Each point is reached from the start by the listed moves, each made once or not at all, plus a little noise. Say if it took an odd or an even number of moves. Then give how often each move was made.

Moves:
(1): [43 -6  6]
(2): [ 22  50 -36]
Start: [-13   6 -14]
Points:
[ 11  57 -52] -> odd (0, 1)
[27 -2 -8] -> odd (1, 0)

Moves:
(1): [ 28  -7 -10  12   4  -2]
(2): [  7  36 -17   0  11  17]
(3): [17 16 34  2 -6 -2]
(4): [-13  16  -6  35  -4   5]
Start: [ -9  -8  15   2 -14   0]
Points:
[30 52 17 51 -9 18] -> even (1, 1, 1, 1)
[  1  60  25  39 -12  20] -> odd (0, 1, 1, 1)
[  7   0   0  48 -14   3] -> even (1, 0, 0, 1)

Moves:
(1): [25 -9  9  2 -6 -4 -1 -4 -5 -1  7]
(2): [11 28  1 11 -3  2  6 19 -7  0  0]
(3): [  1   7  32  -8   7   6  -4   0 -11 -13  -7]
(4): [-7 -7  6 24 12  3 11  5 -6  4  2]
(5): [13  2 -3 -9 25  1  6 -2  0  3 -1]
(6): [  6  -3 -11   3   3  35  -9  -3 -10  -9   2]
(7): [ -7   0  -1  -8 -15   9  43 -10  10  -6 -21]
(8): [-11  -5  -1  -1   4  -7  10  31  -7  -9   1]
(9): [  8   1   1   9  11   6  -5   1  21 -16   1]
Start: [  2   3   3   1  -5 -14  -4 -24  13   5 -15]
Points:
[ 46   3  31 -10  25  25 -12 -31 -13 -17 -15] -> even (1, 0, 1, 0, 1, 1, 0, 0, 0)
[  3  22   1  28  -9  38  48 -12  -1  -6 -31] -> even (0, 1, 0, 1, 0, 1, 1, 0, 0)
[ 60  28  33  -2  20  26  -4 -12 -19 -14 -12] -> odd (1, 1, 1, 0, 1, 1, 0, 0, 0)
[ 35  12  10  40   2  24   2  -9 -15  -1  -4] -> even (1, 1, 0, 1, 0, 1, 0, 0, 0)
[ 35 -14   4  29  45  20   9   3   5 -22  -1] -> even (1, 0, 0, 1, 1, 1, 0, 1, 1)

Moves:
(1): [ 25  -4   0 -15  24   4  20  -3  16   6  26  -3   1  -8  15]
(2): [ -8  30   8  -2   1  -5   9   7  10   9  -2  -1  -6 -12   7]
(3): [ -1  -7  26  -2  -2  11  -1  -2   3   1   7  -5  -9 -17   6]
(4): [  3  12 -18  17   4   5 -10 -12   9  16   0  -8  15  -2   9]
(5): [-18 -13   7   3  24  12   9   0   8 -20   7   7   0  -1   0]
(6): [ 18  10 -10   3   8  18   7  -5 -12  -6  -6 -12   1 -12 -23]
(7): [ -2  -4   0   7 -27   8  23  10  12   6  14   2  16 -15   7]
(8): [ -3   5  10  -8   5   2 -25  17 -12 -11   9  15  20   9  -1]
(9): [-14  -6   1 -33  -8  17 -19   8  17   2 -12   4  -6  -5  -6]
(10): [-6 -1 -4  0  9  8  1  6 -1 17  1 17 -5 -5 14]
(11): [ -3  -1   4   2  -9   0  -3 -18  -5  -6  21  16 -14   2 -25]
(12): [  3   0  13  10  -9 -11  -2 -25   0 -19 -13  23   8   7   9]
(13): [-13   1   4 -12   4  -4  -3  -7  -8   4  -5   2  11  -5   4]
(14): [ -6  10   5   2   1  12  12  -6 -13   3  -8  -5   2  29   7]
Start: [  5  21  -4 -13  -4 -13  -1  -1  -8 -16 -19 -19  19   3  18]
Points:
[ 24  20  25   6 -35  12  27 -22  -5 -33 -16 -11  35 -33  17] -> even (0, 0, 1, 0, 0, 1, 1, 0, 0, 0, 0, 1, 0, 0)
[ 21  23   6 -42  -1  60  -7   0  19   9  41   5  38 -49  14] -> odd (1, 0, 1, 1, 0, 1, 1, 1, 1, 1, 1, 0, 0, 0)
[ -2  43  36 -37 -16  24  -8 -12  42   6  33  39  40 -43  53] -> even (1, 1, 1, 1, 0, 0, 1, 1, 1, 1, 1, 1, 0, 0)

Moves:
(1): [16 -2  0  0  0 -3  2  2  0  1 -3 -4 -3 -1 -2  5  1  6 -1 -1]
(2): [ 6 15 -2  4 -2 -2  2 -3  5  6  2 -3  3 -1 -4 -4  3 -3 -2 -3]
(3): [-2  2 12  1  4 -3 -1  6  2  3  4  0 -1 -7  2 -2 -7  2 -5  1]
(4): [  4  -4  -4  25   5  -3  -2   1  -4  10  -9  -1 -10  -4  -4   0 -13  -1
  -8  -3]
(5): [  6   4   1  -9  23  -8   5   0 -10   9   7   3   4   0   3   1  -5   1
   4   4]
(6): [-2  5 -2 -4  7 13 -2  7 -4  5 -3 -8 -8  1 -7 -5  0 -1 -8 -5]
(7): [-9 -6  4  8  0 10 22  3  0  1  0 -9  6 -7  6 -8  6 -5  0 -1]
(8): [ -8  -1 -10   0   0  -6   1  15   2   0  -4   1   6  -6   2  -3  -1  -3
  -3  -6]
(9): [-6 -5  1 -2  8  1  3  2 22 -3 -3  7 -3  5 -6 -5 -1 -5  4  4]
(10): [ 1 -4  4 -1 -5 -1 -1  0 -1 16 -3 -4  0  8  1  0  0  2  1 -5]
(11): [-3 -6 -4 -1 -1  2  7  3 -4  1 16  1  1 -4  0 -7  1  2  1  5]
(12): [-7  1  0 -4 -4  4  2  5  2  0 -3 16 -1  0  0  3  1 -2 -8  4]
(13): [ 4 -3  2  6 -1  7 -7  3  1 -2 -5  4 10  3 -2 -5 -3 -1 -1 -1]
(14): [ 3  5  0  8 -7  0  7  6  3 -9 -2 -3 -3 15  6 -5 -9  4 -5 -8]
(15): [  4   5  -6  -9   3   0 -10  -1   7   4  -1   8  -4  -2  20  -3   7   4
   2   3]
(16): [  4   0  -2  -1  -2   7 -11   4  16  -2   2  -1   6  11   5  21   1  -7
   2  -6]
(17): [ 5  1  5  8  4 -7 -1  0 -8  0  5  1  0  5  2 -2 21  2  2 -9]
(18): [ -2  -3  -4  10   3   0   4 -12   8  -3   0  -8   6   2  -6   2   3  20
  -4  -1]
(19): [ 0  8  2  0  0  3 -4  3  1  3  0  1  0  1 -2  7  1 11 20  8]
(20): [-3  3  0  1 -1 -1 -1  7  2 -1 -2 -7  3  5  2 -1  5 -2 -5 14]
Start: [  8   7 -10  -1  -2   3   2   9   2   1 -13   5  14  -4  -6   2   8   1
   1  -6]
Points:
[ 35  14   0  60  25  -5  40  27  -3  15   1 -23  28   3  -3 -23   9  26
 -24  -9] -> even (1, 1, 1, 1, 1, 0, 1, 0, 0, 0, 1, 0, 1, 1, 0, 0, 1, 1, 0, 1)
[ 19  -6  11  25  23   0  41  30  19  13   3 -17  32  21   0 -26  22  26
  -8  -2] -> even (1, 0, 1, 0, 1, 0, 1, 0, 1, 1, 1, 0, 1, 1, 0, 0, 1, 1, 0, 1)
[  9  18  -8  36   1  11   3  23  44  27 -20  26  12  14  -2 -16  -9  32
  -4  -4] -> even (0, 1, 1, 1, 0, 0, 0, 0, 1, 1, 1, 1, 1, 1, 1, 0, 0, 1, 1, 0)
[ 12  31 -19   4  24   7  -2  29   4  31 -23 -16  38   8 -18  -6  11  23
   0  -1] -> odd (0, 1, 0, 0, 1, 1, 0, 1, 0, 1, 0, 0, 1, 0, 0, 0, 0, 1, 1, 1)
[  7   7  -2  26  14   3 -20  17  41  27 -33   4  10   6  -2  -7  -1  30
   5  14] -> odd (0, 0, 1, 1, 0, 0, 0, 0, 1, 1, 0, 0, 1, 0, 1, 0, 0, 1, 1, 1)
[ 17  23  -5  36  33  12  37  26  -4  39  -1 -32  14 -20 -17 -12   3  33
  -9  10] -> odd (1, 1, 1, 1, 1, 1, 1, 0, 0, 0, 1, 0, 0, 0, 0, 0, 0, 1, 1, 1)
[ 41  29 -13  15  23 -11   2  18  26  37 -25   8   0  16   4  -2 -10  21
  13  -9] -> odd (1, 1, 0, 1, 1, 0, 0, 0, 1, 1, 0, 0, 0, 1, 1, 0, 0, 0, 1, 0)
[ 27  27 -24  18  31   7   7  43   9  34 -22   9  11 -10  14   7  28  -8
 -18 -28] -> odd (1, 1, 0, 1, 1, 1, 1, 1, 0, 0, 0, 1, 0, 0, 1, 1, 1, 0, 0, 0)
[ -5  11 -11  17   4  15  -4  47  46  19  -8   5  36  15 -18  -7  30   1
 -24 -13] -> odd (0, 1, 1, 0, 0, 1, 0, 1, 1, 1, 1, 1, 1, 0, 0, 1, 1, 1, 0, 1)
